Each row is a point. To make a cloud, some directions were put in groups of two or more. Within a group, all points are equally far from the middle, so they leave a hole (a ring in 2 directions, a hollow ball in 3). The other directions are filled evenly. Then the cloud was stretched, turned, moved and blurred a little. Count the holes, and give their numbers of directions, smallest first.

Cloud, 21 rows:
[[ 11  22  58]
 [ -4   4 -31]
 [ 12 -22  17]
 [ -5  45  45]
 [-38  20  24]
 [  6  48  28]
 [-36  24 -16]
 [  9 -11  32]
 [ 46 -40 -52]
 [ 40 -40 -58]
 [-37  37  -7]
 [ 55 -23   5]
 [ 17   8 -82]
 [ 35  28 -41]
 [-18  55  58]
 [  0 -15  28]
 [ 32  10  -1]
 [ 32  35   2]
 [ 31  48  -6]
 [ 40   9 -48]
 [ 24 -33 -44]]
Holes: 0

Cloud, 30 rows:
[[-32 -37  48 -33]
 [ 39  -5  30 -33]
 [ 30 -50 -13 -15]
 [ 52 -10 -12  -6]
 [ -7 -11   6 -68]
 [ -8  41 -46  30]
 [-47 -20  30  47]
 [ 10  40  32  19]
 [-36  46 -23  36]
 [ -1  13 -39  54]
 [-14 -49  52  10]
 [-29  26 -21 -50]
 [-59   7 -22 -21]
 [-53  12 -34  30]
 [-15 -49 -13  39]
 [ 17 -46 -37   5]
 [ 27 -49 -23  -4]
 [  7 -13  50 -46]
 [-13  60   0  21]
 [-43  17  56  -9]
 [-18   5 -11  67]
 [-44 -21 -38  21]
 [-20  10   4  66]
 [-19 -62   2  21]
 [ -9 -64   0 -14]
 [-26 -55  42 -13]
 [ 35  11  12 -46]
 [-17  49  36   7]
 [ 23 -12 -56   5]
 [-35  44 -31  31]]
Holes: 1 (4)

Cloud, 31 rows:
[[-17 -50  39  -4]
 [ 30 -52   6  -6]
 [ 19   9  31  58]
 [-48 -62  -8   7]
 [ 16 -43  38 -53]
 [-40  -4  -5 -32]
 [ 43 -32  17 -39]
 [ 26  40  -3 -12]
 [ -9   4 -53  10]
 [ 10 -57  21  27]
 [-18 -15  72 -25]
 [-13 -35  61  17]
 [-18 -66  22  -3]
 [-42   7  13 -27]
 [  8 -63  17 -59]
 [-37  41   9   0]
 [-23 -49  49  40]
 [ 17   5  36  62]
 [ 48 -42   8 -58]
 [-40 -36  43   8]
 [ 34  33  -7 -25]
 [-49 -23   6  -6]
 [-47 -10  25 -14]
 [-31 -14  65 -16]
 [-18   2 -41 -58]
 [ -9 -24  72  17]
 [ 24 -48  19  -1]
 [ 15   3 -46  11]
 [  2  50  -8 -32]
 [ 28  11  -6  19]
 [-29  59  17  13]]
Holes: 1 (2)

Cloud, 49 rows:
[[ 10   9 -31 -22  -8 -66]
 [-64 -23  -5 -27  11  -7]
 [ -1  -2 -12 -16 -51   2]
 [ 26 -29   7   4  28 -70]
 [ 16  24  77 -25  34  30]
 [ 27  40 -35 -25  64 -36]
 [-43   0   0 -16  52 -58]
 [-35  -7  -5 -31  61  25]
 [ 29  46  -3 -63  -7 -28]
 [-58 -34   6 -10  20 -31]
 [ 69  44  15 -21  -7  42]
 [ 74   1  -5 -30   1 -14]
 [-41 -10  48 -35 -10 -39]
 [-10  -9  71 -12 -20 -34]
 [ 14 -36  18 -29   5  42]
 [ 42  12  36 -11 -26 -54]
 [ 18  16 -41 -51  18  16]
 [ 25  15   0  36  34 -52]
 [-17  40 -45  -9  37  44]
 [ 13  20  -7 -44  59 -53]
 [ 28  27 -56 -31  43   3]
 [ 27  33  16 -67  18 -46]
 [ 51  -9 -25 -29   9  24]
 [ 20 -23  64 -44  24  -4]
 [-36  -8  46  -7 -36  19]
 [ 22   1  44  28  50 -14]
 [ 20  -1  26   3  79  -8]
 [ 12  20  28  31  24 -46]
 [  4  35 -11 -23  73 -45]
 [ 28  11  22  11 -11  66]
 [ 49  -2 -48   3  41  24]
 [ 11  61  28 -34 -14 -45]
 [ -7  25 -24 -52 -24   7]
 [-52   1   4   9  51 -42]
 [ 10 -42  48 -28  26   2]
 [-50   6  55 -25 -25   5]
 [ -2  56 -41  13   6  -7]
 [  1  -5  26   6  72  31]
 [-10  41  27 -44  -5  68]
 [ 60  35  54  -2  32 -11]
 [-23  19 -68   0  20   0]
 [-55 -24 -35  11  17   6]
 [-38  29  22 -13  58  33]
 [ 37 -14 -19  19  34 -65]
 [-10  43  -6  -3 -38  23]
 [-12  17  24 -62  -9  54]
 [  6   7 -42 -12   8 -69]
 [-43  18 -38  21  12  26]
 [ 48  21  15   3 -22  53]]
Holes: 3 (2, 2, 2)

Cloud:
[[-48 -18 -51  -4  58  -9  -8  12]
 [-49   0 -26  37  45 -74  63 -35]
 [-19  58 -33 -44   4  20  -8  -5]
 [-33  14 -11 -35   6 -25  63  14]
 [ 47   3 -19  39 -43  13  14  41]
 [  1 -11 -45  51  26  -4  38 -17]
 [  5 -48 -34  39   6 -41 -14   1]
 [  4 -57 -55   8 -51 -27 -15  20]
 [  9  43  29  23 -29   3  12 -32]
 [-41  36 -27  22  75 -36  12 -16]
 [-50 -18 -37  30 -23  25 -14 -20]
 [-47  19 -80  15 -14 -22 -14 -34]
 [ 32 -11  27  58 -26  63 -33  12]
 [ -1  18  51 -35  -7  10  27 -47]
 [-26  35  -1 -25   2  -9  58 -22]
 [-15  30  23  41  -7  -9  59  -9]
 [ -3 -29  10  41 -23  33 -18 -40]
 [-35 -43 -16 -16 -14  34 -45  35]
 [  5 -28 -53  42 -22  14  52  17]
 [  0   7 -34  61  25  31  42 -28]
 [ -5   8  35 -44 -32 -10   3  -2]
 [ 24  74  51  37  -4   2  38   3]
 [ 27   1  54  -6  -3  63 -27  24]
 [-40  15  44 -41  25 -21  -4 -10]
 [-10   4  33 -13 -32  54   8 -15]
 [-27 -39 -10 -13   2 -27 -28 -69]
 [-15  39 -11  27  47 -84  63 -21]
 [ -2 -37 -16  38  -5 -33 -42  47]
 [  2  15 -43  23   3 -40  56 -13]
 [-42   3 -14   9  79 -12  12 -12]
 [ 21 -24  22 -10 -65  16  10  19]
 [-22  18  -5 -39 -24 -16  27  31]
 [-32  -6  20 -29 -26 -12   2  14]
 [  6 -11  67   2  -1  14  37 -64]
 [-40 -33 -30  57  21 -37  36  -5]
 [ -1  42  13  60  -3  47  13 -36]
 [-17  -5 -26  10  48   6 -39 -14]
 [-13  55  35 -21   4  51   5  17]
 [-15 -12   2  40  39 -81  71  15]
 [ 23 -48 -28  -2 -12  16  26 -41]
 [-39 -32 -49  46  13 -15  40 -18]
 [-16  -5 -86 -28   9  33 -18  21]
 [ 13  30   0 -37  35 -11  65  37]
 [-37  46 -10  58  14 -27  11  -7]
 [ 42  65   0  30 -34  33  30 -18]
 [ 28  56  51 -37  12  -8  27  31]
 [  8  72 -18   8   4   7 -46   3]
 [-31 -16  27 -22   5  34   1  10]
 [ 29  65  74  38   2  13  49 -23]
 [ 19  35  -9  -5 -29   6  76  -6]
 [ 13 -11  53 -40 -13  54   0 -29]
 [ 30  22   7  32 -31  15  -7  74]
 [-49  -4 -44 -10  11  44  11 -16]
 [ 34  -4 -34  23 -35 -19  -6   4]
 [ 28  82  12  -5   3  24  32  46]
 [ 10 -33  -5 -23 -40 -12 -36 -36]
 [  8 -58  -3  41   5 -36  -3  -2]
 [  7   6  35 -19 -22  -7   4 -54]
 [ 25 -19  26 -54 -14   9 -15  27]
 [-11  29 -40 -54  23  -1  22 -17]
 [  1   3  14   0  17  68 -41  -2]
 [-36  19 -17  50  38 -18  21  36]
 [-53  20 -15 -28   0  -9  12  24]
 [-20 -15 -16 -46  47 -46  64  28]
 [ 29 -28  24  42  33  14  19 -33]
 [-24  12  17  23  34  33  15  36]
 [-24  62  27  33  26 -60   6  -4]
 [-32 -49  -7 -23  22  29   1 -30]
 [-12 -76 -28 -48   5 -34  -1  -3]
 [-35 -23 -90 -15  -3 -21 -11 -36]
 [ 33  23   2  23  46   4  33 -33]
 [ 48  -5  27 -37  21  19  41  30]
 [-16  -4   6  35   7   8  95 -12]
 [-19   3 -55  31  -8 -58  39  14]]
Holes: 2 (2, 4)

Cloud, 90 rows:
[[ 43 -38 -15  43 -34 -47 -13 -14  -8]
 [-14 -50  61  37  -3   7   8   4 -52]
 [ -7  -4 -40  32  84  16  26  -7   1]
 [-29 -22   1 -23  29 -50  53 -28 -70]
 [ -7  31 -35  31  44 -54  44  39  -2]
 [ -1  -5  56 -16  26 -45  23  39  20]
 [ 16 -26 -31 -12  71  -6  27 -44   6]
 [ 33  23 -33  27 -24  -6 -40   3 -45]
 [-40  17  42  15 -45 -21 -43  16 -63]
 [-20 -12 -14 -45 -11   5  39 -20 -74]
 [ 28   7   8  -2 -30  17 -13  75 -36]
 [-63   5  31   9  36  28 -19 -76   2]
 [  2  50  -4 -24  62  -9  -8 -20 -57]
 [-36  -8  -9  42   8  25  28 -51  43]
 [-52 -56  -5 -27   2 -24 -39 -45  -4]
 [-35  -6 -52  14  25  -3  13 -28 -60]
 [-23  20 -22  18 -35 -43  20 -29 -66]
 [-20 -61   5  42 -13 -36 -43  15  24]
 [-48  -1  41 -15  55  61  41  17   2]
 [-50   5  67   2  31 -17 -51   2  18]
 [ -4  33 -29  61   4 -48  23  35  -3]
 [ 10 -46 -55  -3 -18  20  18  17   4]
 [-33 -75  28   4 -16 -29  -2  10 -33]
 [  1 -39 -17  57  43 -18 -35 -26 -35]
 [ 36  24 -16  -9  71 -13 -41  -4  -7]
 [-40  51 -19 -29 -16  20  -9 -32  15]
 [-28  25  23  -5 -56  14 -28  12 -72]
 [ -5 -21 -50 -30  50 -11 -27  36 -22]
 [-49  41 -45  41  -4 -28  -3  13  17]
 [-48 -38  14 -11 -16 -51 -39 -55   3]
 [-60  -7  -9 -15 -57  27  11  56  25]
 [ 12  -2  -9 -15  23 -87 -13  45 -43]
 [-55  19 -22   9   9  13 -58 -32   8]
 [ 41 -29  23  12 -64 -20  -5 -22 -32]
 [-27  13  80  -4  18 -24 -23  27  24]
 [ 12 -23   2  50  36 -53  48  21  13]
 [ 16 -17 -67   4  -7 -22  38   9 -20]
 [  7 -24  -1  -9  -6 -16 -16 -50  54]
 [ 53  37  17 -14  -2 -35   3 -17 -58]
 [-57  11  -6   7 -61  -1  28 -46 -12]
 [-85   6   9  17  10  32  19  -6 -63]
 [ 49 -43  -8 -14  14   4 -25 -22  26]
 [ 40 -52  -2  30 -14 -54  -8  38  -2]
 [ 53 -46  19  -6  10   7  27  -6   0]
 [-50 -18  -5   3  -3 -57  40 -17 -71]
 [-60  40  33  -1 -22 -27   2  60  37]
 [ 29 -13  39 -25  19 -20  25 -58 -27]
 [ -9 -21 -10  -4 -82   0  31  16  -2]
 [ 45 -66 -19  10  28  -3 -17  15   7]
 [-48  22  15  48  45  -7 -13  43 -36]
 [ 41 -17   3  48   6  45 -11  26 -27]
 [  6 -61 -15  31 -47  -9  19  11  16]
 [ 43  27 -16  -9 -14  -4  39  39 -33]
 [  6  -8 -21 -12  69  17  -8 -35  36]
 [ 17  27  20  -3   8 -33  39 -39  21]
 [  3  10 -13  40  19 -39 -16  68 -36]
 [  9 -36 -13  14 -18  18 -54 -53 -16]
 [-74  11 -35  29  49 -24  44  21  22]
 [-73  -5  11  11  53  33   3  29  48]
 [ 23 -30   5  83   4 -28 -18  12   2]
 [-53 -22   7   1  -1 -38  57  26 -58]
 [-91 -27  34  24  12  40  35  10  24]
 [ 28  -8  12  28  44  58  19  29 -16]
 [-38   1 -10  -5 -39 -86 -37 -13 -14]
 [-25 -19   7  69  31 -40  -3 -21  44]
 [-58  -9  13 -34  10  29  42  32  56]
 [-36 -20   8  69  34 -26 -31 -49   5]
 [ 23 -44  36  51 -32  26   8 -16 -31]
 [  3 -18  12 -16 -10  42 -22  65 -36]
 [-36 -28  45  43  26  41  -1  24 -46]
 [-37 -30   7 -13   6  -1 -78 -27 -25]
 [ -2  -3  -4  10 -10 -61 -75  14 -41]
 [  0 -19  64   2  66 -14  -6  19 -30]
 [-53 -33 -15  60  51 -14   3 -32  20]
 [ -4 -34  52  12 -25  17 -45  32 -49]
 [ 25  24 -18 -17  23 -16  31  75  -2]
 [-24  -4 -11  25  67   9  19 -60  29]
 [ -3  26 -27   0 -27 -58 -64  27  23]
 [ 23 -43 -13   3  69 -63   8 -34 -17]
 [  3  -5  28 -16  76  -5 -32  44  -4]
 [ 13 -36 -14 -30 -11 -26  15  13  61]
 [ 18 -33   5 -21 -10   2 -41 -62  11]
 [-18 -43  18  -3  -7 -59  13 -32 -71]
 [ -7   9  15  57  10 -50  -2  -8  57]
 [-40  29  22  43  -4  46 -18 -39 -60]
 [-41  37  54  30  10  55 -10  40  22]
 [-68  -2   3 -36 -54   5   3  27 -42]
 [  6   4  28  30  73 -12 -18 -49 -62]
 [ 50  37  27  38   0  -7  25  30 -30]
 [  3  25 -24 -34 -42  35 -17  27  24]]
Holes: 3 (3, 3, 3)
